Every row gives one point. The points of each table are mixes of a few directions, plus a little noise. How many directions does each table use, and how many do they share? Where both have some left over, give the other angles between the two spaces (their principal angles), to ten degrees, smallest first.
In the rows, 128 means zero.

First (5 x 2):
[[170 148]
 [181 153]
 [ 64  96]
 [ 80 104]
 [146 136]]
Second:
[[ 88 109]
 [166 146]
 [ 50  90]
 [169 148]
 [117 123]
 [177 152]]
Directions: first 1, second 1, shared 1

First (9 x 6):
[[117 139 112 195  94 111]
 [ 87 121 121 107 191 138]
 [130 179  97 130  97 100]
 [ 62 116 102 158  85 125]
 [120  66 163 153 136 158]
 [249 177 153  67 113 112]
 [139 133 131 117 186 130]
 [ 82  76 136 118  76 155]
 [167 143 141 107 171 128]]
Second:
[[127 128 130 127 129 125]
 [120 134 123 120 138 126]
 [201  52 197 205  22 150]
 [ 89 169  90  87 185 113]
 [118 139 115 116 143 124]
 [128 126 130 127 130 127]
 [ 81 179  85  77 196 113]
 [158  95 157 161  83 137]]
Directions: first 4, second 1, shared 1

First, 11 rows:
[[192 127 112 153 157  92  67 163  93 141 140]
 [ 98 177 158 142 119 136 170  96  88  27 177]
 [128 132 102 122 144 145 110 154 140 137 119]
 [137 119 118  64 148 121 157 148  74 132  38]
 [120 137 134 123 104 156 137 112 160 115 135]
 [117 175 205 143  60 134 185  34 152  38 117]
 [143 154 112 174 150 131  84 153 145 114 160]
 [126 113 147 170 140  73 113 131 190 182  46]
 [138  58 115 106 124 102 128 133  99 214 159]
 [ 51  92  94  65 142 168 193 144  80 150 172]
 [161 118 108 140 115 151  76 136 185 168 140]]
Second, 9 rows:
[[159 122 102  92 101 185  99 131 160 146 149]
 [176 104 125 127 134  95 100 138  76 153 160]
 [129 192 161 177 166  75 133 133  97  47  58]
 [113  95 143 113  90 134 145  98 192 185  95]
 [ 91 142 123 155 106 175 125 112 204 118 179]
 [163 116 111 146 128 127  89 138  92 133 235]
 [ 68 170 175 118 141 100 212 103  96  53  20]
 [101  98 106 106 166 108 142 164 112 177  72]
 [148 115 108 118 119 150 106 135 120 141 186]]
Directions: first 6, second 6, shared 6

First:
[[170 134 128 134  94  93 151 117 136 163 166  91 121 142  88 120 129  83]
 [  7  45  72 115  77 154 126 156 115 100 109 189  75 153 106 189 140 176]
 [ 82  86 109 117 163 135 112 113 107 104  98 153 116 108 116 174 123 147]
 [122 140  29 118 137 123  89 246 188 146 102 118  91 172 173 124  83 133]
 [173 190 136 109 171 129 101 178 151 131 113 125 128 139 194  93 101 123]
 [187 140 170 156 142 111 155  50 114 143 152  82 179  90  87 110 147 100]
 [176 167 170 155 127 149 143  89 134 126 135 107 184 108 141  75 149 137]
 [106 118 206 114 118 133 146  72  80 106 144 164 124 113 118 145 153 127]]
Second, 8 rows:
[[194  17 177 148 119 134  85 158  99  52  69 108  90 177  71  35  84 129]
 [ 92 191 102 116 134 123 153 112 143 174 161 142 150 100 161 182 151 126]
 [195  13 177 147 119 134  83 155  97  47  67 104  90 176  70  28  84 127]
 [152  86 145 134 125 131 113 138 116  99 104 121 113 144 106  91 111 127]
 [ 75 218  89 113 134 122 161 103 151 190 176 145 158  89 176 205 164 128]
 [ 95 188 102 119 132 125 151 115 145 168 157 139 147 105 156 177 151 127]
 [109 158 115 123 131 127 139 121 136 147 144 134 138 117 146 152 138 128]
 [113 152 118 125 128 127 138 120 135 145 141 133 134 117 140 149 138 127]]
Directions: first 5, second 1, shared 0; angles 90

First (10 x 32):
[[125 147 124  62 167 106 140 167 131 130 157 145  52  96  86  88 116 184
  110 108 181 137 117  94 169 173 108 127  80 118 154 112]
 [117 142 169 166 156 120 115 124 144 135 133  96 176  85 136 151  94 104
  130 127 103 156 117 139  84  93 132 121 124 150 129 107]
 [151 142  84 124 163 110 162  98 119 125 156 109 112 153 146 146 152 139
  156 136 153 135 128 165 161 121 122 186 127 126 153  92]
 [135 122 101 181 137 121  94 101  86 147 103 136 150 140 105 120 136 120
  123 147 149 147 127 121 105 117 118 157 126 110  93 146]
 [127 126 175 131 151 134 123 143 157 119 132 107 142 108 144 115 111 124
  120 143 121 135 109 136  97 122 104 106 127 139 140  92]
 [124 145  88 159 114 104 151  99 101 151 143 118 157 127 125 199 125 106
  158  95 104 151 160 147 152  98 185 162 131 130 124 160]
 [134 125 146  84 122 143 155 141 168 101 144 119 107 141 165 121 137 135
  135 132 116  98 121 147 142 138 118 112 143 142 160  97]
 [149  94 119 138 117 157  98 119 115 113  90 149 117 181 137  67 167 135
  111 179 156 101 111 124 108 149  77 130 149 105 104 120]
 [111 173  88 121 144 107  69  92 128 120 105 162 104  95  92 103 120 139
  127 106 139  83 100  97 118 122 152 155 113 180 108 167]
 [109  65 186 114   7 175 170 196 133 139 119 141 164 157 144 170 123  97
  110 107  56 135 190 110 142 149 165  26 162  82 116 189]]
Second, 9 rows:
[[128 143 100 101 114 131 125 110 146 122 134 144 108 127 109 118 121 126
  122 119 116 104 119 121 149 125 162 122 115 149 120 150]
 [ 89 104 121 156 107 102 140 121  81 162  64 153 112 101 104 152 130 144
  112  71 170 143 165  93 202 167 137 145 134 122 128 218]
 [115 127 194 109 123 134 145 180 158 147 113 132 132 108 146 108 141 136
  170  72 124 109 106 133 173 171 139 107 173 156 125  71]
 [118 142 162 155 168 128 101 155 114 128 136 104 127  94 147 131 147 135
  124 131 161 151 122 114  88 137  65 154 147 128 122  91]
 [122  98  86 153 113 112 104 102  61 115  79 159 114 164 128 128 150 152
  106 152 171 116 163 104 110 144  83 160 121  87 138 200]
 [137 129 145 105 135 139 103 139 146  93 128 134 125 150 157  97 142 140
  138 157 123  84 110 134  82 132  96 120 141 136 143  92]
 [135 196  88  98 157 145  99 120 163 124 195 115  91  90  98 118 131 113
  112 131 122 132  89 114 114 101 146 145 111 165  85  99]
 [161 122 114 149 123 136 182 124 135 166 188  93 177 151 108 163 101  87
  142 144  83 198 135 174 144  84 187 111 105  94 108  89]
 [141  93 142 127 109 123 152 101 147  95 116 119 169 165 155 140  88 117
  123 175  81 113 142 163  89  93 138  87 102 112 178 144]]
Directions: first 6, second 6, shared 2; angles 30, 40, 70, 70

First (10 x 32):
[[113 118 116 137 129 124 123 127 127 113 120 131 108 131 128 136 124 128
  130 132 120 131 129 134 123 121 124 124 135 128 147 116]
 [ 56  69  39 190 119  97 110 128 102  31  68 138  16 128 132 180 112 111
  152 161  92 136 131 141 118  89 114 109 154 116 236  72]
 [189 162 160 103 120 141 149 133 119 177 154 113 200 110 130 103 153 124
  125 113 165 107 118  92 156 162 148 146  93 114  54 182]
 [189 166 170  95 124 144 147 133 127 186 160 115 207 114 129  98 151 128
  121 109 164 110 119  97 153 161 147 146  96 120  48 182]
 [130 154 202  82 154 151 119 119 177 182 169 138 164 159 119  98 108 161
   99 107 118 149 140 169  94 128 117 125 150 167 101 117]
 [107 121 130 128 135 127 119 124 140 120 126 136 109 141 125 132 115 135
  123 129 113 139 134 148 111 115 119 121 144 141 150 107]
 [ 98 110 111 143 132 121 118 125 132 102 114 135  90 137 126 142 114 131
  130 137 109 139 133 146 113 111 118 119 145 134 166 100]
 [159 139 126 126 118 130 140 133 112 140 131 118 157 111 132 122 146 118
  134 126 150 112 120  99 151 145 141 139 105 111  96 159]
 [127 140 164 106 140 138 123 124 153 154 148 134 143 144 123 113 117 144
  114 119 122 139 135 150 110 127 121 126 140 147 116 121]
 [114  99  63 172 111 108 131 133  91  75  90 124  84 106 135 158 139 104
  151 148 128 116 120 103 149 122 133 127 119 101 165 124]]
Second:
[[ 79 108 169 111 102 115 129 131 136  99 157 135 132 188  90  92 121 116
  124 111  94 121 144 176  77 149 128 107 137 150 166 122]
 [ 83 127 154 127 114 134  99 107 129  94 141 141 130 159 103  87 135 139
  124  95 156 112 127 130 124 126  80 133 111 167 156  93]
 [111 125 164 131 121 134 115  97 145 106 126 123 123 131 103 124 143 125
  133 112 154 113 129 120 146 122  97 122 137 128 123 126]
 [166 129  83 122 140 114 160 173 112 166 125 126 132 116 161 154 107 122
  126 163  78 152 131 142 105 137 190 127 133 104 121 152]
 [118 130 135 144 129 120 135 146 126 129 116 132 137 120 131 130 113 105
  122 131 146 131 126 125 141 126 135 129 116 129 135 125]
 [173 162   7 113 152 165  77 120  75 153 139 148 118 110 198  95 154 232
  121 114 145 134 102  79 131 112  81 185  71 180 133  67]
 [139 106 179 108 117 121 152  98 164 121 139 103 112 139  86 157 145 109
  144 137  82 120 148 155 110 140 152  94 191  80 100 180]
 [109 121 163 159 127 102 163 171 138 134 103 129 149 113 123 150  90  58
  121 149 143 137 130 138 146 130 167 114 125 108 132 148]
 [133 148 116 144 139 154  91  91 125 118 114 130 121  97 140 123 152 158
  129 107 198 114 109  77 182 103  67 154 104 146 114  97]
 [170 124 110 122 139 118 161 148 130 158 121 115 124 107 143 168 121 115
  134 161  85 143 135 137 120 134 181 118 155  86 101 169]]
Directions: first 2, second 4, shared 0; angles 50, 80

First, 9 rows:
[[119 157  98 172 120 112  36 153 126 187  93 133 124 148 201 151 211 171
   93  98 185  88 159  82  72 197 142 184 178  36 167 138]
 [123 102 138  75 115 173 194 120 139  50 195  98 110  89 110 130  68 110
  130 162 124 107 112 143 170  73 106 110 100 141  92 145]
 [157 107 160 174 112 165 117 120 173 109 165 153 100 159 106  96 114 112
  191 117 143 148  89 134 139  78 126 132  96 168 130 104]
 [175  85 142 122 115 182 153 105 149 110 183 129 104 131 115 119  90 109
  188 133 130 154  90 139 167  78 105 124 102 166 124 137]
 [ 20 176 119 116 166  42 125 167 123 133  83 117 174 150 130 142 172 161
   75 153 118  90 171 119  95 184 133 133 141  83 134 116]
 [223  77 121  94 110 189 172  84  99 124 167 115 117  83 116 134  71  98
  160 122 112 172  99 145 171  91 107 104 120 167 110 157]
 [ 59 154 109 138 182  32 107 156 121 198  68 127 198 186 132 148 190 168
  125 136 118 140 160 113  96 206 112 143 150  95 162 120]
 [ 58 182 119 113 160  82 103 169 121 182  47 149  94 153 178 125 183 148
   83 143  93 111 165 143 129 175 180 128 150 134 176 105]
 [219 114 151 149  71 177 150  79 104  56 153 131 129  54  63 108  59  77
  107  90 128 141 103 138 114  67 144  93 112 161  59 129]]
Second (8 x 32):
[[141 132  96  95 149 104 122 102 166 117 168 163 175 115 154 129 150 148
  109 166 154 181 133 138 121 108 164  98 148 160 140 115]
 [169 153 118 165 171 146  97 163 141 119 127 150 132  65  82 103  87 151
  102 176 112 130 124 195 147 140 115 156 174 120 149  94]
 [ 90 103 123  46  77  87 153  59 140 128 156 121 176 188 197 163 192 118
  139 110 171 174 149  53  86  99 179  60  87 163 103 158]
 [164 152 123 241 215 173 117 210 116 135 110 149  45  84  66  85  73 131
  127 130  72  63  80 212 199 159  55 225 174  90 176 104]
 [144 138 133 206 174 161 126 183 110 137 108 131  61 112  87 103  90 122
  134 114  87  72  96 172 174 152  73 197 147  97 153 118]
 [100 113 174  84  33 129 124 106  94 129  84  71 151 140 124 154 120 112
  139 104 136 121 172  73  76 136 143  87  82 114  75 145]
 [121 125 125 151 147 132 145 138 121 135 130 129  95 150 133 124 135 117
  140 106 118 106 109 125 148 130 109 150 125 121 139 138]
 [ 95 106 133  39  58  90 141  61 135 124 143 110 190 170 183 163 176 122
  133 120 173 177 165  55  72 104 183  50  88 159  90 151]]
Directions: first 6, second 3, shared 0; angles 50, 80, 80

First, 8 rows:
[[105 127 130 127 145 105 164 109 127 133 113 166 136 115 144 150 127 110
  120 168 127 143 117 143 131 137 158 124 116 112 121 129]
 [182 125 184 126 132 142  96 135 135  95 134 102  76 132 115 119 158 129
  136 129 149 121 125 113 107 134 106 119 117 155 163 166]
 [127 119  99 132 120 153 111 146 117 136 132 116 136 127 134 136 130 162
  139 105 121 114 136 118 137 121 137 108 135 135 122 111]
 [131 146 147 124 220  98 158  95 110  66 146 154  73 130 111 121 123 102
  100 154 137 107  95 140 117 142 160 101  85 132 142 133]
 [ 71 124  54 133 112 131 150 131 118 173 119 151 190 122 150 149 100 148
  129 117 101 134 139 138 154 118 159 125 147 105  87  81]
 [130 128 136 127  57 133 107 145 152 166 126  96 166 137 121 103 121 118
  140 103 127 149 148 123 125 115  70 180 161 123 121 139]
 [ 85 140  73 129  85 130 124 144 134 170 142 102 194 150 111  83  76 126
  126  69 104 128 147 129 144 103  80 178 170 109  90  93]
 [187 115 202 127 155 133 116 123 130  85 117 135  56 108 139 162 185 129
  136 178 159 127 114 119 107 149 155  90  93 154 177 177]]
Second, 9 rows:
[[120 140 133 125 164 108 148 110 124 107 137 140 114 132 118 117 116 108
  114 136 129 123 115 137 124 133 134 127 115 124 130 126]
 [160 120 154 126  48 153  81 159 155 157 127  77 144 138 119 104 140 134
  151  94 135 142 153 110 121 117  60 170 162 139 141 153]
 [153 113 139 129  47 160  82 161 149 164 120  87 150 130 131 122 146 148
  154  99 132 141 157 108 127 116  81 153 160 139 136 143]
 [126 138 136 125 152 113 139 117 127 112 136 131 118 133 116 114 118 110
  117 131 131 124 118 134 123 131 123 135 119 125 128 131]
 [158  94 124 133   7 185  64 182 150 191 104  82 170 120 153 149 165 180
  173  95 129 146 172  99 135 113  90 142 175 145 130 139]
 [108 138 117 128 188 105 163 104 112 102 135 161 112 127 127 134 114 115
  108 149 125 117 109 142 131 137 166 106 103 119 124 115]
 [101 107  78 135 147 143 145 128 103 142 108 169 140 105 167 189 142 171
  135 153 113 123 128 131 147 132 208  70 116 122 112  97]
 [ 98 145 114 125 219  92 179  90 105  87 138 175 102 126 124 132 107 104
   98 159 123 112  97 149 130 141 178 100  91 115 120 109]
 [126 153 154 123 179  92 152 100 128  89 149 132 101 142  99  89 103  82
  101 131 135 121 105 140 116 134 109 148 110 122 133 138]]
Directions: first 4, second 2, shared 2

First:
[[138 119 132  83 135 150 129 123 115 129 123 132 138 145 126 157 125 103
  141 135 124 147 132 174 136 115 105 152 136 145 128  91]
 [132 124 130 106 132 138 129 127 121 129 125 131 135 136 127 141 128 116
  134 132 125 136 131 149 133 121 117 139 133 136 128 110]
 [138 120 132  82 137 150 129 123 114 129 123 134 139 146 126 157 125 102
  141 137 124 147 133 174 135 116 104 152 136 144 127  89]
 [119 136 125 166 122 109 126 132 141 127 133 123 119 113 129 104 131 151
  117 121 131 110 124  88 120 137 150 108 120 114 128 160]
 [100 150 117 246 104  70 125 139 166 125 143 114 100  84 135  52 136 198
   94 108 138  78 115   7 108 160 191  67 107  84 129 228]
 [139 119 133  82 138 150 129 123 114 128 122 134 139 145 124 158 124 102
  142 134 124 146 134 176 135 115 103 152 135 144 129  91]
 [139 119 132  81 138 151 129 123 114 129 121 133 139 146 125 158 125 101
  142 136 125 147 133 175 135 117 103 152 136 145 127  89]
 [116 137 123 174 119 106 127 132 142 127 134 123 116 111 130  98 131 156
  116 122 132 109 123  81 119 140 154 105 120 111 128 167]]
Second:
[[108 163 104 175  90 103 146 119 131 149  80 126 109 100  95 109 180 158
  157 124 138 127 123 102 126 104 148 103 104 105 114 123]
 [127 117 126 131 162 142 126 128 134 141 137 138 132 126 158 146  98 124
  126 122 114 140 124 138 129 125 142 131 128 149 125 127]
 [124 135 143 105 151 114 139 153 143 133 145 121 192 125 140 106 109 139
  109 124 147 125 117 147 136 119 112 108 126 135 110 117]
 [128 134 131 175 101 118 139 128  96 125 128 135  73 121 120 133 160 119
  127 127  95 136 150  79 141 102 162 127 136 112 133 159]
 [119 142 100 146 133 126 136 134 120 134 110 136 101 107 136 126 135 125
  151 114  97 132 132 102 126 113 141 118 119 118 125 128]
 [128 101  98 129 137 160  89  90 153 126 116 133  86 135 140 153 102 126
  145 128 131 118 116 135  95 182 132 155 120 137 153 130]
 [141 115 160  93 106 143 129 104 126 136 120 124 159 160  99 161 143 123
  127 156 177 144 125 200 138 125 105 155 137 153 126  89]
 [119 147 136 182  94  82 132 150 129 106 147 113 110 109 115  69 153 157
   99 120 131  94 135  47 124 136 148  94 127  84 131 192]
 [127 130 132 101 156 124 131 148 138 128 143 124 171 126 144 114 103 127
  117 122 129 125 122 142 132 128 109 117 129 134 120 118]
 [147  87 136 118 142 185 118  85 102 145 121 156  81 158 146 219 111  85
  144 145 103 174 138 182 138 117 146 183 145 178 142 105]
 [138 135 142  50 132 107 123 169 133  87 161 102 189 142 118  72 115 121
  103 126 148  96 129 135 124 152  62 118 138  99 130 120]]
Directions: first 1, second 6, shared 1

First (10 x 32):
[[147 106 127 107 116 145 140 122 145 140 100 131 111 150 117 138 149 131
  128  91 102 103 124 119 120 138 124 133 126 140 126 134]
 [109 150 128 149 140 111 116 134 112 116 156 125 144 106 139 118 107 125
  128 165 153 152 132 137 136 118 132 123 130 116 130 122]
 [133 122 128 123 125 132 131 126 132 131 121 129 124 134 125 130 133 129
  128 118 121 122 127 126 126 131 127 129 127 131 127 130]
 [140 114 128 115 120 139 136 124 139 136 110 130 117 142 121 134 141 130
  128 104 111 112 125 122 123 135 126 131 127 136 127 132]
 [146 108 128 109 117 144 139 122 143 139 102 131 113 149 118 137 148 131
  128  93 104 105 124 119 121 138 125 132 126 139 126 134]
 [ 66 199 130 195 168  72  89 148  75  89 219 119 181  55 164  97  60 117
  127 249 212 207 142 158 153  95 140 113 134  89 135 107]
 [144 109 128 110 118 143 138 123 142 138 104 130 114 147 119 136 146 131
  128  96 106 107 124 120 121 137 125 132 126 138 126 133]
 [143 111 128 112 118 142 138 123 141 137 106 130 115 146 119 136 145 131
  128  99 108 109 125 121 122 136 125 132 126 137 126 133]
 [132 124 128 124 126 131 130 127 131 130 123 129 125 132 126 130 132 129
  128 121 123 123 127 126 127 130 127 129 128 130 128 129]
 [120 137 128 137 133 121 123 131 121 123 140 127 135 118 133 124 119 127
  128 144 139 138 130 132 131 124 130 126 129 123 129 125]]
Second:
[[116 114 123 133 147 126 127 130 142 111 120 161 132 103 125 113 120 122
  112 166 143 171 126 139 118 128 134 109 116 122 132 110]
 [135 137 131 125 116 130 129 127 118 138 132 108 126 144 130 137 133 131
  140 104 118 101 129 122 135 127 125 140 135 131 125 140]
 [129 130 128 127 124 129 128 128 125 131 130 121 127 133 129 131 129 130
  132 121 125 120 128 125 130 129 127 131 131 129 127 131]
 [133 134 130 126 120 129 129 128 121 135 131 113 125 138 128 134 131 130
  135 112 121 110 129 123 131 127 126 136 133 130 126 136]
 [138 140 132 124 110 130 129 126 114 142 135  99 124 150 130 141 134 133
  144  95 115  90 131 118 138 127 123 145 138 132 123 144]
 [130 132 129 126 124 129 128 128 125 131 130 120 127 133 128 131 130 129
  132 119 125 118 128 126 131 128 127 131 131 129 126 133]
 [144 147 134 122 103 131 129 125 108 149 138  84 122 160 131 148 137 137
  151  77 107  70 132 113 142 127 121 153 144 134 121 153]
 [ 96  91 117 141 178 121 127 134 169  84 108 216 139  61 122  88 108 113
   83 230 169 244 121 156  99 129 143  78  97 115 141  77]]
Directions: first 1, second 1, shared 0; angles 60

First:
[[104 218  91 141 111 192 146  48 129  87 124 142 132 134 228 122 103 119
  102 115  93 142 125 106 135 216  84 211 121 182 179 113]
 [134  93 177 140 106 146 122 160  95 174 154 151 149 112 110 176 143 139
  138 135  66 125 130 131 107 134 129  89 126 107 129 214]
 [122 183 106  94 114 139 143 114 100  94 111 164  91 137 211 128 121 151
  117 129 130 151 115 122 154 249  93 154 125 207 136 110]
 [110  92 121 116 144 114 145 165 129 137 107 138 111 165 123 128 132 118
  165 106 146 178 132 140 124  99  96  73 144 106 159 128]
 [142 119 121 127 132  95 107 125 162 121 109  92 162 113  70 117 137 126
  118 153 160 106 115 135 122  58 164 141 154  97  90 110]
 [136  94 135 121 134  93 115 159 139 140 117 113 140 127  76 130 141 127
  139 140 152 126 122 141 122  70 149  98 147  97 103 129]
 [133 125 120 130 147 118 130 127 130 122 143 119  97 129 127 103 119 126
  125 117 155 109 141 125 142 128 144 132 101 138 119  89]
 [142 100 149 155 135 124 114 129 137 147 159 103 143 106  81 123 130 119
  123 130 125  86 142 125 120  71 168 127 109  91 109 133]]
Second:
[[176 239  37 115 117 135 241 139 135 126 107 127 160 166 152 114 120 211
  144 144 129 121 115  50 218 187 110 102 129  94 134 181]
 [ 91  34 173 127 153 112  30 131 139 122 138 119 120 134 134 162 136  60
   99 106 139 140 142 188  42  59 148 137 130 116 134  72]
 [111  79 167 130 128 117  79 136 125 136 150 134 120 106 126 148 129 111
  122 121 109 111 143 162  98 107 135 133 110 129 107 130]
 [145 183  84 127 132 144 182 113 130 114  89 117 133 160 124  96 126 133
  135 135 164 164 104  89 153 145 121 124 160 132 164 102]
 [149 173  73 116 133 126 172 137 141 121 112 120 150 169 150 131 127 158
  125 129 140 134 122  94 157 138 124 112 136  95 142 135]
 [150 175  83 119 124 126 174 137 135 126 122 127 149 149 146 130 126 168
  131 134 126 122 126  95 167 151 121 114 126 104 129 156]
 [110  88 167 136 130 128  88 119 122 131 136 130 111 108 116 130 130  96
  124 123 128 131 131 157  96 109 135 140 128 148 126 108]
 [114  99 166 136 125 131  99 120 117 132 136 134 112 102 111 123 129 106
  131 129 123 127 130 150 108 119 131 140 125 152 121 119]
 [107  84 204 145 107 133  89 119 104 146 160 147  96  59  95 119 127 111
  141 133  95 102 138 166 113 134 130 148 107 179  96 148]]
Directions: first 5, second 3, shared 0; angles 30, 60, 80

First (8 x 32):
[[126 125 123 129 123 130 139 125 136 129 118 126 119 101 132 145 107 129
  124 119 137 126 128 131 115 138 120 122 114 100 132 120]
 [128 128 139 123 134 132 115 119 116 123 135 132 135 149 112 118 133 118
  140 126 119 124 123 129 134 145 143 133 124 140 134 145]
 [128 129 110 137 120 116 146 147 145 134 123 122 122 105 156 135 133 147
  109 139 137 136 137 125 123  91 106 120 144 125 114 102]
 [126 127 124 130 125 128 136 128 134 130 122 126 121 113 132 139 117 130
  123 124 133 126 129 130 122 130 122 125 121 113 130 123]
 [129 142  97 147 121  97 143 181 151 140 138 118 140 141 191  98 197 174
   88 180 129 159 149 113 149   7  91 121 201 191  80  81]
 [125 122 126 127 122 135 141 117 135 130 113 127 114  89 124 155  90 123
  127 109 141 119 126 134 110 157 122 123 100  81 141 124]
 [129 129 150 118 139 139 101 107 104 119 139 136 139 169  94 110 134 105
  153 120 112 120 119 130 140 167 158 139 116 148 142 163]
 [130 125 154 116 137 145 102  98 102 118 133 137 134 158  84 121 115  97
  159 109 115 114 116 134 132 189 161 138 101 128 150 168]]
Second:
[[129 126 144 131 128 148 134 109 137 135 143 148 139 171 131 105 198 117
  162 133 128 141 122 122 141 110 152 137 151 191 153 146]
 [132 132 131 125 133 121 114 125 106 129 127 133 128 138 107 120 113 118
  130 125 116 116 119 129 133 156 140 139 107 121 128 140]
 [115 124 138 112 136 135 104 134 137  94 144  88 144 139 124 131 102 140
  119 127 127 141 152 139 130 123 118  95 166 127 102 131]
 [141  96 132 135 122 125 132 121 143 126  97 129 131  72 146 175  99 105
  114 118 132 104 133 104 112 126 108 131 110  81 126 113]
 [148 126 119 145 125 105 133 139 115 155 116 159 131 133 144 114 171 118
  121 148 114 116 114 101 142  98 129 163 119 154 127 120]
 [126 131 152 121 135 151 116 100 114 127 145 145 136 176  99 106 161 108
  168 119 121 130 116 133 138 159 165 139 124 167 158 164]
 [122 132 111 130 120 126 150 138 144 133 121 119 112  93 142 145 103 146
  113 123 144 134 133 137 113 123 109 115 124  97 125 107]
 [110 147 105 116 127 123 137 139 120 121 125 100  97  85 106 148  32 155
  105 107 143 128 130 165 104 182 112 103  92  46 119 116]
 [129 135 118 136 127 117 133 147 136 136 136 129 135 145 152 108 171 145
  118 151 126 143 133 120 141  77 120 130 161 168 113 114]]
Directions: first 2, second 5, shared 2
